Every row gives one point. The points of each table are mixes of a few directions, plus a little noise. Count the directions of each table, and those that both share. Where both have some left over, give the other angles between the two spaces (their principal angles), to ten degrees, smallest first.

First:
[[-0.09 -0.35 -0.57]
 [ 0.93  0.26  0.36]
 [-0.33  0.06  0.12]
 [-0.52  0.03  0.09]]
Second (7 x 3):
[[ 0.26  0.28 -0.19]
 [-0.39 -0.43  0.29]
 [-0.26 -0.28  0.19]
 [ 0.13  0.15 -0.10]
 [-0.21 -0.22  0.15]
 [ 0.86  0.93 -0.63]
 [-0.39 -0.43  0.29]]
Directions: first 2, second 1, shared 0; angles 50

First:
[[-0.13  0.96  0.05 -0.25 -0.42  0.11]
 [ 0.35 -0.18 -0.11  0.74  0.15 -0.41]
 [-1.01 -0.28 -0.37  0.07  0.54  0.11]
 [-0.16 -0.44 -0.04 -0.57  0.07  0.15]
 [ 0.54  0.08  0.58  0.48 -0.04  0.32]
 [ 0.42 -0.13 -0.13 -0.48 -0.32 -0.32]]
Second:
[[-0.05 -0.08  0.07  0.04  0.06  0.00]
 [ 0.06 -0.17 -0.15  0.27  0.57  0.31]
 [ 0.22  0.21 -0.37  0.03  0.13  0.19]
 [ 0.35 -0.75 -0.85 -0.04 -0.04  1.19]
 [ 0.04  0.62  0.10 -0.17 -0.27 -0.49]
 [-0.25  0.43  0.57 -0.20 -0.45 -0.80]
 [-0.09 -0.43  0.05 -0.26 -0.61  0.16]
 [-0.27  0.18  0.57  0.31  0.58 -0.53]]
Directions: first 4, second 3, shared 1; angles 50, 90

First (7 x 8):
[[ 0.06  0.18  0.11  0.28  0.56  0.16  0.34 -0.31]
 [-0.71  0.48  0.16  0.01 -0.30  0.39 -0.88  0.11]
 [-0.51  1.11  0.41 -0.06  0.29 -0.11  0.17  0.57]
 [ 0.50 -0.43 -0.16 -0.27 -0.80  0.02  0.46 -0.06]
 [ 0.26 -0.09 -0.11 -0.12  0.38 -0.58  0.45  0.19]
 [-0.16 -0.45 -0.36 -0.04  0.14 -0.33 -0.52 -0.56]
 [ 0.52 -0.80 -0.09  0.15 -0.26  0.42 -0.01  0.06]]
Second:
[[ 0.38  0.75 -0.68  0.13  1.25 -0.07 -0.18  0.03]
 [ 0.17 -0.31  0.26 -0.32 -1.08  0.04  0.33  0.49]
 [ 0.05 -0.32  0.21 -0.21 -0.97  0.19  0.12  0.20]
 [-0.04  0.35 -0.39  0.28  0.87  0.18 -0.44 -0.49]
 [-0.51 -0.20  0.35  0.23  0.46 -0.32  0.01 -0.37]
 [ 0.17  0.02 -0.29 -0.01 -0.47  0.63 -0.41 -0.24]
 [-0.21 -0.14  0.40 -0.04  0.25 -0.65  0.48  0.29]
 [-0.10  0.03 -0.28  0.23  0.01  0.64 -0.65 -0.69]
 [ 0.04 -0.16  0.23 -0.17 -0.39 -0.21  0.33  0.36]
 [ 0.05  0.00  0.18 -0.13  0.07 -0.43  0.41  0.41]]
Directions: first 5, second 3, shared 2; angles 80

First:
[[-0.86 -0.29 -0.07  0.96 -0.14 -0.06  0.61  0.19 -0.11 -0.48  0.11]
 [ 0.12 -0.03  0.02 -0.04  0.14  0.00 -0.14 -0.07  0.20  0.10  0.08]
 [ 0.71  0.28  0.05 -0.84  0.05  0.05 -0.48 -0.13 -0.01  0.38 -0.14]
 [-0.01 -0.01  0.00  0.02  0.01  0.00  0.00  0.00  0.02  0.00  0.01]
 [ 0.10  0.41 -0.05 -0.61 -0.58  0.05  0.20  0.22 -0.92 -0.12 -0.52]
 [-0.33 -0.44  0.02  0.80  0.47 -0.06  0.00 -0.14  0.77 -0.03  0.49]
 [-0.72 -0.39 -0.04  1.00  0.12 -0.07  0.41  0.07  0.28 -0.33  0.29]
 [ 0.99  0.48  0.06 -1.29 -0.07  0.09 -0.60 -0.13 -0.23  0.49 -0.32]]
Second:
[[-0.07 -0.36  0.82  0.56 -0.04 -0.83  0.57 -0.82  1.03 -0.39  0.63]
 [ 0.08 -0.05 -0.29 -0.36  0.03  0.22 -0.29  0.38 -0.26  0.18 -0.22]
 [-0.08  0.29  0.00  0.28 -0.02  0.12  0.10 -0.14 -0.19 -0.07 -0.03]
 [ 0.01  0.24 -0.35 -0.15 -0.01  0.39 -0.24  0.33 -0.51  0.16 -0.28]
 [ 0.03  0.45 -0.58 -0.17  0.00  0.66 -0.34  0.49 -0.85  0.24 -0.46]
 [-0.04  0.43 -0.31  0.12 -0.02  0.45 -0.09  0.14 -0.57  0.06 -0.25]
 [-0.24  0.55  0.41  1.01 -0.06 -0.05  0.56 -0.75  0.05 -0.33  0.25]
 [ 0.28 -0.84 -0.38 -1.26  0.10 -0.12 -0.64  0.81  0.21  0.36 -0.22]
 [ 0.04 -0.29  0.22 -0.08  0.01 -0.34  0.07 -0.13  0.42 -0.05  0.19]
 [-0.01 -0.35  0.39  0.13 -0.01 -0.50  0.24 -0.34  0.63 -0.17  0.32]]
Directions: first 2, second 2, shared 0; angles 50, 60

First:
[[ 0.01  0.13  0.44  0.22 -0.44 -0.22 -0.05  0.05  0.04 -0.90  0.49  0.54
  -0.20 -0.03]
 [ 0.27  0.47 -0.39 -0.43 -0.72 -0.18 -0.33 -0.37 -0.71  0.05  0.29 -0.51
  -0.45 -0.36]
 [-0.11 -0.61  0.32  0.48  0.91 -0.16  0.30  0.09  0.03  0.08  0.37 -1.07
  -0.80 -0.22]
 [-0.07  0.02  0.24 -0.58  0.06 -0.43  0.36  0.27 -0.02  0.11 -0.08 -0.17
   0.13  0.06]
 [-0.10 -0.10 -0.18  0.18  0.09  0.05 -0.11 -0.17 -0.18  0.25  0.16 -0.50
  -0.30 -0.03]
 [ 0.10  0.10 -0.56 -0.11  0.04  0.69 -0.15  0.01  0.27  0.64 -0.90  0.73
   0.94  0.27]
 [-0.28  0.58 -0.14 -0.57 -1.01 -0.50 -0.29 -0.12 -0.50  0.01  0.36 -0.02
   0.11  0.30]
 [ 0.66  0.54 -0.32 -0.13 -0.21  0.31 -0.34 -0.07 -0.04  0.28 -1.12  0.20
   0.67 -0.20]
 [-0.10 -0.60 -0.42  0.08  0.57  0.87  0.28 -0.08  0.36  0.31 -0.11  0.68
   0.17 -0.05]
 [-0.23 -0.32  0.55  0.27  0.20 -0.10  0.32  0.25  0.43 -0.58  0.31  0.55
   0.00  0.13]
 [-0.24 -0.28  0.55  0.68  0.49 -0.27  0.07  0.17  0.29 -0.23  0.21 -0.47
  -0.27  0.17]]
Second:
[[ 0.04 -0.06  0.00  1.16  0.68  0.34 -0.49 -0.05  0.33  0.35 -0.60 -0.37
   0.28  0.31]
 [-0.46  0.07  0.49 -0.29 -0.63 -0.79  0.17  0.07 -0.28 -0.66  1.10 -0.13
  -0.58  0.12]
 [ 0.01  0.17 -0.59 -0.36 -0.20  0.31 -0.22 -0.17 -0.23  0.53 -0.17  0.17
   0.29  0.08]
 [ 0.25 -0.11 -0.04 -0.37  0.06  0.19  0.26  0.07  0.09 -0.14 -0.11  0.46
   0.05 -0.31]
 [ 0.01 -0.04  0.75 -0.12  0.16 -0.68  0.50  0.34  0.21 -0.33 -0.15 -0.65
  -0.15 -0.08]
 [ 0.37 -0.57 -0.22  0.85  0.15  0.83  0.23 -0.62  0.18 -0.56  0.18 -0.19
  -1.04 -0.91]
 [ 0.06  0.14 -0.38 -0.54 -0.12  0.21 -0.13  0.06 -0.13  0.29 -0.07  0.73
   0.47  0.11]
 [-0.01  0.22  0.01 -0.99 -0.35 -0.39  0.31  0.19 -0.20  0.15 -0.04  0.02
   0.21  0.00]
 [-0.29  0.21 -0.01  0.65  0.27 -0.04 -0.65  0.10  0.04  0.41 -0.14 -0.05
   0.51  0.71]]
Directions: first 6, second 5, shared 4; angles 30
